Rows are points. The ring and each string are closed loops that go straight from each point to the next, and from the last back to the first. Before rounding, they use only three directions, however many columns there are. How many times does the string pass through the ring? Passing back the other way cancels.
In the rows, zero is written as 128.

Ring (10 x 4):
[[192 163 135 133]
 [158 160 149 135]
 [118 144 151 128]
 [ 95 129 143 117]
 [ 84 111 127 102]
 [ 98  94 114 100]
 [133  90 109 109]
 [157  97 110 116]
 [189 120 114 124]
 [203 153 125 129]]
String (18 x 4):
[[121  84  91  88]
 [149  85  94 101]
 [172  81 112 129]
 [179  92 129 145]
 [167 123 126 127]
 [168 133 126 124]
 [171 134 133 133]
 [176 163 120 111]
 [192 189 135 124]
 [168 181 156 139]
 [138 179 158 130]
 [105 163 158 124]
 [ 81 119 167 139]
 [106 112 144 127]
 [114 123 127 109]
 [101 122 113  90]
 [ 80  95 104  83]
 [ 84  58 111 103]]
Times through: 2
String (14 x 4):
[[171 107 128 136]
 [180  93 118 134]
 [177  81 116 134]
 [151 103 131 134]
 [151 128 120 114]
 [184 137 102 104]
 [216 153  97 106]
 [176 152 111 105]
 [158 121 137 136]
 [184 131 141 147]
 [232 164 132 144]
 [226 172 114 120]
 [204 162 105 107]
 [163 131 121 118]]
Times through: 1

Ring (7 x 9):
[[183 138  71 134 128  76 144  53 126]
 [163 174 124 136 127  58 135  81 153]
 [127 161 166 133 132  86 135 138 174]
 [115 118 158 128 134 120 135 157 166]
 [119  74 138 118 131 134 122 150 143]
 [147  55  94 113 126 124 114 106 113]
 [181  99  55 127 127  97 139  56 111]]
String (28 x 9):
[[129 170 156 140 136  94 153 137 181]
 [139 144 119 140 138 113 164 125 166]
 [141 125 128 128 130  99 133 116 149]
 [129 133 157 126 129  92 122 133 158]
 [103 150 210 124 128  86 109 169 180]
 [103 155 193 133 135 106 138 175 190]
 [114 153 162 140 140 120 161 163 188]
 [113 156 173 137 137 109 149 163 187]
 [132 146 133 140 138 114 162 136 172]
 [138 135 132 131 132 100 140 121 157]
 [136 140 148 128 129  88 127 123 157]
 [127 164 187 126 125  63 108 133 168]
 [127 200 204 132 125  44 112 133 183]
 [143 207 163 143 132  57 146 113 183]
 [153 185 130 143 133  73 155 100 169]
 [160 170 104 144 136  87 166  91 161]
 [153 138 112 133 131  91 142  99 148]
 [152 148 133 129 126  71 124  97 148]
 [155 177 158 127 120  36 105  88 152]
 [165 198 144 135 123  32 122  76 157]
 [173 207 118 145 129  45 151  68 162]
 [167 173  98 144 134  80 164  81 157]
 [157 153 112 136 132  85 148  94 152]
 [148 146 137 128 127  75 124 103 150]
 [141 174 175 126 122  47 106 110 161]
 [133 205 205 130 122  31 105 122 179]
 [129 186 192 130 125  51 113 129 176]
 [121 203 202 138 130  60 130 145 194]]
Times through: 4
String (13 x 9):
[[ 97  97 176 122 135 137 128 184 170]
 [115 116 180 117 125  93 101 150 156]
 [137 117 130 127 131 106 133 123 149]
 [134 113 113 135 138 132 160 133 157]
 [143 110 105 131 135 121 150 117 147]
 [140 107 124 124 129 105 126 117 141]
 [137  79 103 124 133 135 140 125 136]
 [134  37  90 116 132 156 131 130 120]
 [126  21 125  99 121 132  83 134 107]
 [131  59 131 108 123 115  95 126 121]
 [142  94 112 123 130 115 129 115 136]
 [137  86 104 127 135 135 145 127 141]
 [108  72 138 123 138 157 142 171 156]]
Times through: 2

Ring (10 x 14):
[[156 138 120  78 124 174 105 152 111 129 118 130 136 125]
 [148 159 114  90 118 200 115 172 118 121 123 114 135 128]
 [133 167 114 116 120 197 134 171 126 115 127 106 131 126]
 [120 161 118 140 125 178 150 157 133 113 129 106 127 121]
 [108 143 122 158 130 151 162 132 139 115 130 112 123 114]
 [103 107 129 162 134 113 161  96 139 123 126 127 121 104]
 [110  90 133 150 137  95 151  81 134 129 122 140 122 102]
 [123  85 135 131 140  89 137  80 126 134 118 149 125 104]
 [139  94 135 106 140 101 121  95 116 136 115 153 130 111]
 [152 112 130  87 135 129 110 119 111 135 114 147 134 118]]
String (31 x 14):
[[161 129 133  78 142 130 106 134 104 134 112 149 137 125]
 [165 134 127  68 133 155  99 146 104 133 114 142 138 127]
 [145 147 134 109 147 129 130 139 113 125 118 138 133 125]
 [135 133 126 115 133 145 131 133 121 125 121 130 130 119]
 [136 138 128 116 136 142 133 135 121 124 121 130 130 120]
 [136 144 129 118 140 139 135 138 120 123 121 131 131 122]
 [139 138 112  98 111 195 118 154 124 123 124 114 131 121]
 [145 159  99  84  94 249 108 186 125 118 128  96 134 127]
 [141 175 103  98 103 240 121 192 126 113 129  94 133 129]
 [135 190 115 119 125 206 140 189 125 110 129 101 132 132]
 [130 165 129 132 143 147 148 152 123 116 124 122 130 125]
 [128 140 125 127 133 148 140 136 126 121 124 124 128 119]
 [121 132 113 126 112 182 137 140 134 120 128 110 127 114]
 [105 146 107 152 106 201 155 150 145 111 135  92 123 113]
 [ 94 149 113 174 117 178 172 140 149 108 136  95 120 111]
 [ 99 147 127 177 138 133 176 126 142 112 131 112 121 113]
 [114 140 133 156 147 115 162 121 131 118 125 128 125 115]
 [121 127 128 138 135 131 147 120 129 122 124 128 126 114]
 [114 109 121 139 121 145 143 110 136 124 126 122 124 107]
 [ 96  78 118 159 111 135 152  81 148 126 129 120 118  95]
 [ 96  81 132 170 135  88 163  68 142 128 125 136 118  96]
 [106  90 141 165 151  65 162  70 134 129 121 147 121 101]
 [112  87 141 154 150  66 155  70 130 131 119 151 122 102]
 [125 114 140 139 152  86 147  98 123 128 118 147 126 112]
 [128 118 133 127 141 114 139 110 123 128 120 139 128 113]
 [128  97 123 115 122 137 126 105 127 131 121 134 127 108]
 [131 108 127 116 130 131 128 111 124 130 120 136 128 112]
 [137  85 124  99 120 133 113  99 122 137 117 142 129 108]
 [152  72 129  76 126 116  97  90 111 144 111 157 132 109]
 [162  96 137  72 143 104  98 104 103 142 109 163 136 117]
 [156 129 139  92 153 106 117 124 105 133 112 154 135 123]]
Times through: 4

Ring (6 x 14):
[[146 173 145 149 115 179 134 102 155 133 109 134 129  87]
 [107 179 159 118  98 170 163  95 126 125 138 159 135 109]
 [ 83 155 155  75 111 150 167  94 109 120 181 163 154 130]
 [ 97 128 137  57 136 140 146  98 118 122 199 143 171 127]
 [136 104 119  86 169 139 109 108 150 130 175 112 167 111]
 [162 125 123 139 161 158 102 111 171 135 125 107 142  91]]
String (26 x 14):
[[142 192 155 164  98 188 146  99 152 132  94 145 118  84]
 [114 140 151 139 138 149 139 106 141 127 130 143 123 122]
 [118 151 146 116 126 158 142 101 137 127 144 142 140 111]
 [115 190 155 113  89 179 162  93 128 127 138 156 142  97]
 [ 99 223 169 102  54 193 189  84 111 123 141 177 143  95]
 [ 79 179 167  93  89 162 181  91 105 120 163 175 141 126]
 [ 64 181 170  72  82 158 192  87  93 117 181 184 149 134]
 [ 74 120 154  83 141 127 157 101 110 119 185 158 145 151]
 [112 142 142  95 130 152 142 100 131 126 164 141 152 116]
 [ 95 159 147  62 108 157 161  92 113 122 188 155 167 117]
 [ 84 151 144  36 110 150 165  90 103 120 211 157 180 124]
 [ 83 128 137  24 130 137 155  94 104 119 226 149 188 132]
 [ 97  91 133  72 171 118 128 107 127 123 196 132 161 143]
 [113 113 133  88 156 136 128 105 136 126 176 130 157 124]
 [128 135 128  79 138 154 129 101 139 128 175 127 169 104]
 [148 115 108  58 158 151 107 104 150 131 192 105 190  92]
 [144  74 108  87 198 125  90 115 160 131 180  97 169 116]
 [134  78 120 109 195 122  98 116 157 130 165 107 151 126]
 [135 123 129 110 154 148 118 107 150 130 153 121 151 108]
 [160 144 123 117 140 169 112 105 162 134 138 113 156  82]
 [195 138 111 148 157 176  87 111 189 141 108  91 148  62]
 [184 131 118 161 162 168  90 113 186 140 102  97 135  75]
 [159 121 128 157 166 154 101 114 173 135 112 109 128  97]
 [124 126 138 117 150 146 127 106 145 128 149 130 142 116]
 [141 163 139 124 120 173 133 101 149 131 131 132 144  90]
 [165 218 147 159  78 211 143  94 160 136  87 137 130  56]]
Times through: 5

Ring (9 x 14):
[[131 150 131 107 140 131 107 130 121 112 127 168 138 127]
 [136 113 185 116 120 145  76 104 121 124 121 164 122  74]
 [135  88 213 124 106 151  62  89 122 134 113 154 111  46]
 [127  80 208 128 100 146  70  87 119 140 107 139 106  48]
 [113 105 155 125 112 129 107 108 115 136 105 126 114  98]
 [107 128 115 120 125 119 133 127 118 129 105 122 123 138]
 [105 159  77 111 144 113 159 151 128 118 106 126 137 182]
 [110 173  67 106 152 113 161 159 131 111 112 137 144 193]
 [120 175  82 102 154 118 143 154 126 106 123 157 147 177]]
String (32 x 14):
[[102 108 131 127 113 121 129 116 118 139  96 107 113 121]
 [105 119 123 123 118 118 126 118 108 134 107 120 117 125]
 [106  86 166 132 101 130 109 101 120 146  92 107 104  88]
 [111 101 154 126 108 126 105 103 106 139 108 125 111  93]
 [116 125 134 117 121 121 108 113 100 128 123 143 122 112]
 [120 125 140 117 123 127 107 116 111 126 119 145 124 111]
 [125  95 187 125 110 143  86 101 126 135 104 137 112  73]
 [122 131 137 115 127 127 107 119 112 123 121 150 127 115]
 [126 124 152 115 122 130  94 110 106 124 126 157 124  97]
 [125 130 145 114 126 129 100 115 109 122 125 156 127 107]
 [124 125 148 116 126 133 104 118 122 124 115 148 125 109]
 [137 101 202 120 115 152  73 102 135 128 109 155 118  64]
 [142 115 194 114 123 151  69 106 128 121 121 172 125  70]
 [140 142 156 106 135 138  84 118 115 112 136 183 136 101]
 [129 155 120 105 140 124 108 129 106 111 136 172 139 131]
 [123 150 115 108 137 122 116 129 108 115 129 159 135 135]
 [131 158 120 103 142 125 106 129 105 109 140 177 140 130]
 [139 144 150 106 136 136  88 120 113 112 136 181 136 105]
 [133 143 142 107 134 131  94 119 107 114 136 175 134 110]
 [126 137 137 111 131 128 104 120 111 119 127 160 130 116]
 [130 106 183 121 117 145  87 107 132 129 107 147 119  80]
 [136  82 224 126 104 157  61  89 133 135 105 149 109  41]
 [132  86 211 126 105 151  69  92 128 136 106 145 110  51]
 [124 112 166 120 118 138  97 111 125 129 109 142 119  93]
 [130  52 249 137  87 161  54  74 135 149  91 128  95  16]
 [124  49 243 139  83 154  56  70 123 153  93 122  91  15]
 [116  87 180 129 100 133  88  91 105 143 108 128 105  68]
 [111 103 153 126 109 126 105 103 107 138 109 125 111  94]
 [112 132 118 117 125 117 122 121 103 127 119 137 124 128]
 [116 130 128 116 127 124 119 123 116 125 114 138 125 126]
 [113 115 143 122 119 129 117 118 126 132 101 125 118 115]
 [106 104 145 128 113 128 123 116 128 139  92 110 112 113]]
Times through: 3
